Each row is a point. Each copy is the shape, with its points in the same order, stretched, turned, moved and blurred by noise. Say if it was mirrored as well.

Shape (6 x 2)
array([[-0.22, -1.23],
       [-3.55, -1.64],
       [ 0.60,  1.29],
       [-0.11,  0.71],
       [-0.17,  1.23],
       [ 1.50, -1.29]])
Copy 1 (6 x 2)
array([[ 1.88, -0.70],
       [ 1.07, -3.40],
       [ 0.02,  0.27],
       [ 0.55, -0.22],
       [ 0.12, -0.80],
       [ 2.04,  0.53]])
Copy 1 is: only turned
Copy 2 (6 x 2)
array([[-0.97, -1.08],
       [ 1.66, -4.26],
       [ 1.11,  1.37],
       [ 1.21,  0.30],
       [ 1.65,  0.55],
       [-2.44,  0.76]])
Copy 2 is: mirrored

Shape (9 x 3)
array([[-3.01, -2.29, -0.42],
       [ 0.50, -1.04,  0.41],
       [-3.24, -0.45,  0.07],
       [ 0.23, -0.53, -0.84],
       [-4.02, -1.38,  1.50],
       [ 0.79, -0.98,  1.33],
       [ 0.54, -1.12, -0.14],
       [ 0.54, -0.78, -0.79],
       [ 0.88, -0.44,  0.54]])
Copy 1 (9 x 3)
array([[ 0.63,  3.22, -1.74],
       [-0.55,  1.00,  1.10],
       [ 2.39,  1.73, -1.19],
       [-0.81,  0.11,  0.08],
       [ 2.82,  3.08, -1.00],
       [-0.41,  1.02,  1.60],
       [-0.91,  0.81,  0.67],
       [-1.15,  0.32,  0.24],
       [-0.45,  0.30,  1.49]])
Copy 1 is: only turned
Copy 2 (9 x 3)
array([[ 4.46,  0.44,  0.52],
       [ 0.03,  0.69,  1.20],
       [ 3.86, -0.35, -1.61],
       [-0.13, -0.78,  0.70],
       [ 5.39,  1.65, -1.49],
       [-0.17,  1.74,  0.96],
       [-0.18,  0.36,  1.37],
       [-0.42, -0.54,  1.16],
       [-0.77,  0.66,  0.67]])
Copy 2 is: mirrored
Copy 3 (9 x 3)
array([[-1.44,  1.97, -3.01],
       [-0.95,  1.84, -0.08],
       [-0.06, -0.11, -2.48],
       [-1.02,  0.02, -0.06],
       [ 0.08,  2.20, -3.36],
       [-0.59,  2.64,  0.23],
       [-1.18,  1.42, -0.09],
       [-1.26,  0.47,  0.07],
       [-0.54,  1.22,  0.49]])
Copy 3 is: only turned
Copy 4 (9 x 3)
array([[ 1.71, -0.95, -1.86],
       [ 1.38,  0.12,  1.81],
       [ 0.11, -2.00, -2.80],
       [ 0.13,  0.52,  0.42],
       [ 1.72, -3.08, -2.39],
       [ 1.82, -0.46,  2.59],
       [ 1.04,  0.44,  1.63],
       [ 0.40,  0.83,  1.12],
       [ 0.82, -0.12,  1.95]])
Copy 4 is: only turned

Shape (10 x 4)
array([[-1.08,  1.35,  0.81, -0.89],
       [ 0.47,  1.07,  0.59,  0.26],
       [-1.06,  1.36,  1.34,  0.98],
       [ 0.89, -1.89, -0.64,  0.76],
       [ 0.03,  0.18, -1.04,  0.57],
       [-0.25, -2.13,  1.19, -4.36],
       [-0.64, -1.05, -2.66, -0.32],
       [ 0.34,  1.88,  2.09, -0.73],
       [-0.39,  0.78,  0.88,  0.71],
       [-0.16,  1.42,  1.73,  0.28]])
Copy 1 (10 x 4)
array([[-1.60,  1.17,  0.09, -1.70],
       [-0.33,  0.47, -0.89, -0.43],
       [-2.32,  1.01, -0.34, -0.47],
       [ 1.55, -1.80, -0.20,  2.17],
       [ 0.73,  0.33, -0.22,  0.81],
       [ 0.20, -2.19,  1.76, -2.12],
       [ 1.94,  0.21,  0.92,  1.05],
       [-1.73,  0.69, -1.13, -2.07],
       [-1.25,  0.40, -0.51, -0.05],
       [-1.76,  0.53, -0.80, -0.94]])
Copy 1 is: mirrored
Copy 2 (10 x 4)
array([[ 2.60, -1.00, -1.13, -0.42],
       [ 1.46,  0.51, -0.28,  0.69],
       [ 2.23,  0.93, -1.84, -0.71],
       [-1.67,  1.29,  2.60,  1.61],
       [-0.84,  0.10,  0.10,  1.03],
       [ 1.94, -2.15,  3.95,  0.40],
       [-3.87, -0.72,  1.27,  0.93],
       [ 3.91, -0.23, -1.08,  0.67],
       [ 1.53,  0.88, -0.69, -0.37],
       [ 3.16,  0.69, -0.80, -0.24]])
Copy 2 is: only turned
Copy 3 (10 x 4)
array([[-0.04, -0.92, -0.28, -0.05],
       [-1.45,  0.23,  0.56, -0.72],
       [-0.98,  0.41, -0.20, -2.22],
       [ 0.69,  2.24,  0.72, -0.82],
       [-0.86,  1.84, -0.71, -0.13],
       [ 4.67, -3.27,  2.42,  2.54],
       [ 0.63,  2.80, -2.03,  1.57],
       [-1.22, -2.10,  1.80, -0.90],
       [-0.57,  0.53,  0.12, -1.43],
       [-1.06, -0.76,  0.88, -1.52]])
Copy 3 is: mirrored
Copy 4 (10 x 4)
array([[ 1.05, -0.92,  2.06, -0.57],
       [ 1.16, -1.48,  1.56,  0.90],
       [ 2.92, -1.06,  0.41,  0.69],
       [-0.39,  1.14, -0.93,  0.43],
       [ 0.60, -1.20, -0.48, -0.25],
       [-3.46,  4.09,  4.66, -1.94],
       [-1.51, -0.30, -1.62, -2.35],
       [ 1.53, -1.38,  3.87,  1.10],
       [ 1.84, -0.76,  0.60,  0.62],
       [ 2.20, -1.17,  2.11,  1.11]])
Copy 4 is: only turned
